Each row of a before or after table is a point. The points were changed in one or more steps. Then noise was added and the rows were shuffled. The steps act on columns, c1 being the first. Write out the steps. A step turns or swaps two columns, mirrors them in a line or flattens them onto one, adds a multiple of one to another, or multiplies or shifts one. Angles are multiples of 10 degrees, from the lower column toward the higher: turns from -170 to 170, lines from 10 to 170 but not 90. Use the fewest steps. Two steps may share a column if one is a turn and the other turns, adds or multiplies; they go together, in the order done. Otherwise the lowest column goes first.

Before, 14 rows:
[[ 32 -11]
 [-16 -19]
 [ 52 -45]
 [ 13  10]
 [ 31 -59]
 [ 70  -6]
 [-25  34]
 [ 21   5]
 [ -6 102]
 [ 52 -32]
 [ -9  31]
 [ 62  40]
 [  8  -8]
 [  7 -22]]
After, 14 rows:
[[-12  34]
 [ -3  66]
 [-20 -15]
 [-59  38]
 [104  -8]
 [-28   5]
 [-32  54]
 [ 36 -29]
 [-39  51]
 [-10   8]
 [  6  18]
 [  8  22]
 [ 33  -3]
 [ 43  60]]
Steps: swap c1 and c2

Before (10 x 6):
[[ 39 -13 -52  16  -7  -3]
 [-16  16 -35  13 -44  -4]
 [-19 -31 -29  11 -10  30]
 [-37 -36  19  18  20 -17]
 [-36 -33 -49 -72  15   0]
 [-27  26  51  11 -10   8]
 [ 19 -35   4  14 -37   7]
 [-28  75 -36  19 -49  13]
 [ 18  11 -50  10 -29 -15]
 [-38 -27  15  18 -11  10]]
After, 10 rows:
[[ 33 -59  25   7 -12 -23]
 [ 18 -53 -87  -6  -3 -33]
 [  2 119   0 -40 -52 -31]
 [  3  17 -16 -48 -34  23]
 [-17 -22 -12 -54   8  34]
 [  8  41  35  39 -15 -27]
 [ 11  28  -6 -37 -55 -13]
 [-16 -50  -4 -30   7 -31]
 [ 10 -43  24   4 -21 -39]
 [-15 -57  15  -4 -20  12]]
Steps: turn c1 and c6 by 120 degrees; add -1 times c1 to c5; multiply c2 by 1.6; mirror c3 and c4 in the line at 30 degrees

Before (14 x 9):
[[  9  38 -40   1  46   2   3   7  33]
 [  7  52  -3   8  25  31  48  18  47]
 [-77  30  39  44  -5   0 -16 -20   2]
 [ 48 -29  58 -43 -35 -31  -2 -20 -42]
 [-28  35  26   6  64  10  -2 -11 -37]
 [-45 -14  41   3  41  42  18  21  10]
 [ 27  13  -8  27   7  41   6  -6   0]
 [  5 -61  46  -1 -25 -73   5 -21 -29]
 [ -2  16  16  16  61  -2  15  24  32]
 [ -3  58  -3 -10  -4  -9  36  49  -7]
 [  7 -20  72 -59 -23 -61 -13 -75 -18]
 [-26 -37  73 -51 -64 -37 -26 -22  -8]
 [-83 -50  56 -37 -46 -45  31 -89 -50]
 [-48  -8 106  24 -20 -25  34 -45  -9]]
After, 14 rows:
[[  27   22   21   70  -10  -83  -53   33   -9]
 [   2    0    0  -16  -17  -16   28  -30   30]
 [ -11  -19   48   20  -35  -80  -25   74  -16]
 [ -22  -14  -35  -21   19   14   16   -1    0]
 [  -7  -35  -26   47   -5   11   97  -44   51]
 [  31  -38  -15 -118  -27  -24    0   -5  -41]
 [  45  -17    4   -8   34 -111   69   47  -10]
 [  -4   46   62  -19    7  -57    5   46  -33]
 [  77  -40   -9  -13   40  -36  -35    9    4]
 [  -5  -27    2    7  -20   41    8  -29   35]
 [   5  -27   14   -6   -5    4   72  -68   -7]
 [  42   22  -48  -23  -19  -31   38  -10   11]
 [ -47   11   22   -3  -21  -64   -8   36  -44]
 [  82   -1   35  -19   -8  -61   61  101  -55]]
Steps: multiply c1 by -1; turn c2 and c8 by -150 degrees; mirror c3 and c6 in the line at 130 degrees; turn c4 and c5 by 120 degrees; add 1.5 times c9 to c4; multiply c7 by 2

Before (10 x 14):
[[  2  -6 -16 -47   4 -58 -23 -13  14  60  20  51   8  38]
 [-35  51  42  42   4 -50  35  53  14  47 -36 -19 -45  10]
 [  7 -28 -61  27  13 -18 -25 -27  54  22 -47   1  11   6]
 [ 44 -53  45  67 -67  14  66 -37  45 -26  12  36 -14  30]
 [ 72 -37  42   9 -76  13 -31  10  17 -42 -60 -26  41   2]
 [-24  22  51  18  40 -54  31 -32 -52 -31 -38  17  11 -79]
 [ 29  14  31  47 -35 -68 -40  24 -33 -12 -52 -28 -13 -28]
 [ 53  46 -12  31 -26  29  37 -27 -27  79 -35 -10 -53 -43]
 [ 27 -47 -34  18   0   6  19  27 -35  33  18 -24   6 -21]
 [-35  26  36 -12  -6 -87  12  36  76   3  34   5  -6 -12]]
After:
[[ -26  -26  -65  -32   -6  -19  -23  -19   71    7  -36   32    8  -16]
 [   1  -30   37    7  -34  -13  -28   69   74  -83  -30   61   42   10]
 [  -7  -53   34  -83   10  -22  -41   49  -56  -29    6   25  -10    1]
 [  -4   36   44   -8  -73  -73   66   31   26  -48  -57   -2  -14  -16]
 [  39  -49   51  -57   70    5   32  -10  -33    8  -13   -8   10  -68]
 [ -46   17  -20  -40  -34   60  -20  -28   23   27  -28  -44    8    8]
 [ -95  -52  -17   16    8  -44   40   32 -108   -9   20   -8  -54  -41]
 [ -27  -55   41  -66   23  -20   34    8  -52   51   32   -3  -42   55]
 [ -40   35  -37    0   32  -22   19   17  -26   -4   -6   38   14   12]
 [  14   17   38  -79   27   43   12   20   64   29   26  -26   -7   25]]
Steps: mirror c1 and c10 in the line at 120 degrees; turn c2 and c11 by -120 degrees; turn c11 and c12 by 140 degrees; turn c4 and c6 by -110 degrees; turn c8 and c14 by 60 degrees; turn c5 and c8 by -60 degrees; add 1.5 times c13 to c9

Before (10 x 20):
[[ -27    3    5  -22  -35  -19  -30   -9  -14    9  -43   -6   27   19
    29  -24    2   22  -54  -41]
 [ -49   41   -3    8  -19    7  -12  -75   13  -40   -2  -34  -19   33
     6   -6   -7   35   -8  -20]
 [ -51   -7  -22    8  -63   26    7  -28   25  -15  -25  -11   -3    1
    48   22  -16   19  -23  -76]
 [ -25   24  -11   13    6   61  -68  -34    0  -31  -46  -43  -59   18
    50   13   14  -24  -30  -36]
 [  38    1 -121  -14    4  -12  -10   32  -53  -18   46  -25   82  -60
    14  -10   67  -47  -16   21]
 [  27  -28  -66  -23  -70  -64    7   37   -3  -12    2  -11   17  -21
   -25  -24   43  -58   -6   12]
 [ -35   -7    3   -7  -46   -6  -31  -16   -1  -33   11   -6   28  -52
   -39  -11  -35   -2  -35  -44]
 [  37   37  -29  -35   -5    8   -7   18  -32  -18   52  -55   78  -41
    25   57   58  -75  -11   38]
 [ -19   26  -52  -41   15  -15  -23   39  -71   16   83  -70   33  -90
     8   62   64  -28   32   62]
 [ -44   47    3   45   20   15  -43  -28  -23  -40  -11  -77  -24   30
    63   24   69  -36  -29  -93]]
After, 10 rows:
[[ -47  -15  -30    6  -60  -16    7   14   23  -19  -28    8    0   -5
    83   17   31   25  -27  -77]
 [ -47   45  -42    7  -25   -3   52   21  -17  -44    7   38  -17  -31
    31   -7    4   29   -6  -18]
 [  42  -20  -29  -20  -79   21  -67  -19   12   -8   -1   17   26   14
     4  -30  -87  -55  -10    4]
 [ -32   -5  -16   -3  -46   30   30  -14   34  -36    9    9   19   43
   -12  -14   24   -1  -29  -39]
 [ -42   48  -24   41   13  -71   46  -22  -37  -34   -6   68  -31   -9
    98   26  -43  -34  -31  -90]
 [ -20   27  -32  -43   14  -55  -39  -37    4   16   80   72   37  110
    37   64  -66  -20   28   71]
 [  35   37  -21  -31   -5  -60  -20  -10    3  -11   54   55   78   56
    58   53  -44  -76  -13   29]
 [ -31   23  -46   11    3  -53   47  -39   -7  -32  -50   42  -61  -13
    77    5   34  -26  -28  -42]
 [  40   -5 -105   -2    2  -27  -74  -23    5  -19   43   32   92   84
    50  -10  -63  -57  -24   18]
 [ -33    0   -3  -22  -31   15   31  -18  -23    4  -43   19   23  -12
    65  -18  -19   21  -53  -46]]
Steps: turn c7 and c8 by 120 degrees; turn c3 and c7 by 30 degrees; turn c6 and c17 by 140 degrees; add -0.3 times c16 to c6; mirror c9 and c14 in the line at 160 degrees; multiply c12 by -1; shift c15 by 30

Before, 9 rows:
[[ 10 -14 -27  -7 -14 -12 -13 -14  15 -10   1   1 -25  -9   7   7 -18   2
  -19  10  11  22  27  14  23 -35 -14  -9   2   0 -14  -8   1   1  24 -37
   35 -31 -14  15  20  -8  12  -8  15 -11 -31  10]
 [ -9  -9  -4   4 -21  39  21  -1 -16 -23  18   2 -11  -6   7 -12 -57  27
   81  19  13   7 -18   7  23 -16   8  17 -22  -2  -7 -15   3  15   4  41
  -45   6 -17  26  23   3  18  -4  11 -15 -36  18]
 [ 10  34   7   0  38 -12  33 -13  23  29  20  -2  -2  70 -13  -2  -4  11
   25 -87 -18 -28  61  14  25   6 -25   4 -11  21  36  -2   3  -5   1   4
  121   7  -9 -30 -69 -18  24  -8 -40 -10 -36 -10]
 [ 22   3 -16   4 -10 -12  -1 -17   5 -14  16  -2 -22  45  20  -7  -4   4
   -7  24  -9  10  -9  10   8  -4 -32 -17 -21   7  -9   0   1   3   4  43
  -46 -22  27  26  22 -19  -6  25  30   3 -12   5]
 [-11  42  -2  -2 -19   0  -3 -18 -26 -15   9  10 -15  -4 -15  -5  16  -1
  -29  11   3 -22 -12   6  23 -22   1  33 -17   2 -13   7 -58  14   6   8
  -25  13  55   2  12  -7  10 -18  30   2 -25 -14]
 [-11 -10  -3  38 -13  -6   6  21 -24 -24  18  11   1 -13  18  -4  17  48
  -29  27  -4  21 -19   3   4   1 -12  -7 -10  -2 -13  -6  15   2  28  20
  -46  16  22  34  -1 -13  28   5  24 -49   1 -15]
 [ 17  -8 -28   1  -6  13 -14  -9   5  15  23  20  -1   8 -13  12  -2  -3
   41  19 -18  23 -16   1  29 -26  11 -17  44  29 -10   2   5  14  15  34
  -38   4   3  22 -24 -10  -6 -20 -37  -9  -9   9]
 [  2 -10  -8  -7  47  -5 -13 -11  12 -25 -44  27  -8 -16  30 -10  18  10
  -22  13 -17 -24   7  -3  16   3 -21 -14 -13  12  22   7  -3  11  30  35
    2   2   0  12  21 -12  -5 -20  18 -26 -28   7]
 [  2 -10   7  -7   8  30   9 -16   7  -8  22   1  -1 -18  -7   2  11  25
  -23   2  15  18 -15  14 -43  -2 -10 -10  40   5 -20 -11   9 -27  17  12
  -41  11 -21   1  13 -16  18   2  -5 -32 -30 -14]]
After, 9 rows:
[[-11  41 -12  -2 -16   0  25  37 -25 -15   9   9 -16  -4 -15  -6  16  -1
  -30  -6   3 -22 -12   6  23 -21   1  34 -18   3 -13   7 -58  15  15   8
  -25  13  56   3  12  -8  10  -4  30  -6 -25 -15]
 [ -8   0  20   5 -23  40 -17  13 -16 -23  18   3 -10  -6   7 -13 -56  26
   81  -8  13   6 -18   8  23 -16   8  18 -23  -2  -6 -15   3  15   3  41
  -46   6 -17  26  22   3  19  -5  11  -8 -36  18]
 [ 22  16  24   4  -9 -12  22  36   5 -14  16  -2 -22  45  20  -7  -4   4
   -6  -3 -10   9 -10  10   9  -4 -32 -17 -21   6  -9  -1   2   3 -24  43
  -46 -23  27  26  22 -19  -7  -7  31  -4 -12   5]
 [  2 -10   2  -7  -3  30  12  38   7  -8  22   0  -1 -19  -6   2  11  25
  -22  -7  16  18 -15  14 -42  -1  -9 -10  40   5 -20 -11   9 -27  -7  12
  -41  11 -22   1  13 -16  18  15  -5  -1 -30 -15]
 [ 10   1  29  -7 -16 -11  28  25  14 -10   0   1 -25  -9   7   7 -18   1
  -19  15  12  22  27  14  23 -35 -15  -9   2  -1 -15  -8   1   1   0 -37
   35 -31 -14  15  20  -8  12   2  14  -6 -30  10]
 [ 10  -6 -78  -1  30 -12 -11  45  24  29  20  -2  -3  71 -13  -1  -3  11
   25  51 -17 -28  61  13  25   6 -24   4 -11  21  36  -1   2  -5   8   4
  121   7  -9 -30 -68 -18  24   8 -39  11 -36  -9]
 [  1  -1  18  -6  33  -5  25  17  12 -26 -42  28  -8 -16  30 -10  17   9
  -22  -2 -17 -24   9  -3  15   4 -21 -14 -12  12  22   7  -3  11   8  36
    2   2   0  12  21 -12  -4  37  18  12 -28   6]
 [ 16   9  32   1  -8  13  24  12   6  15  23  20  -2   9 -13  12  -2  -2
   41   9 -17  23 -16   1  28 -26  11 -17  44  29 -10   1   4  13  15  34
  -39   4   3  22 -25 -10  -6   3 -37  -3  -8  10]
 [-11   2  24  38 -27  -6 -31 -42 -23 -24  18  10   1 -13  18  -4  16  49
  -28 -14  -3  21 -19   3   4   1 -12  -7 -10  -2 -13  -6  15   3 -15  20
  -46  15  22  33  -1 -12  28  26  22 -10   2 -16]]
Steps: turn c3 and c20 by -130 degrees; turn c2 and c3 by -30 degrees; flatten c5 and c46 onto the line at 20 degrees; multiply c8 by 2.5; turn c7 and c8 by 150 degrees; turn c35 and c44 by 110 degrees; add 0.7 times c26 to c44
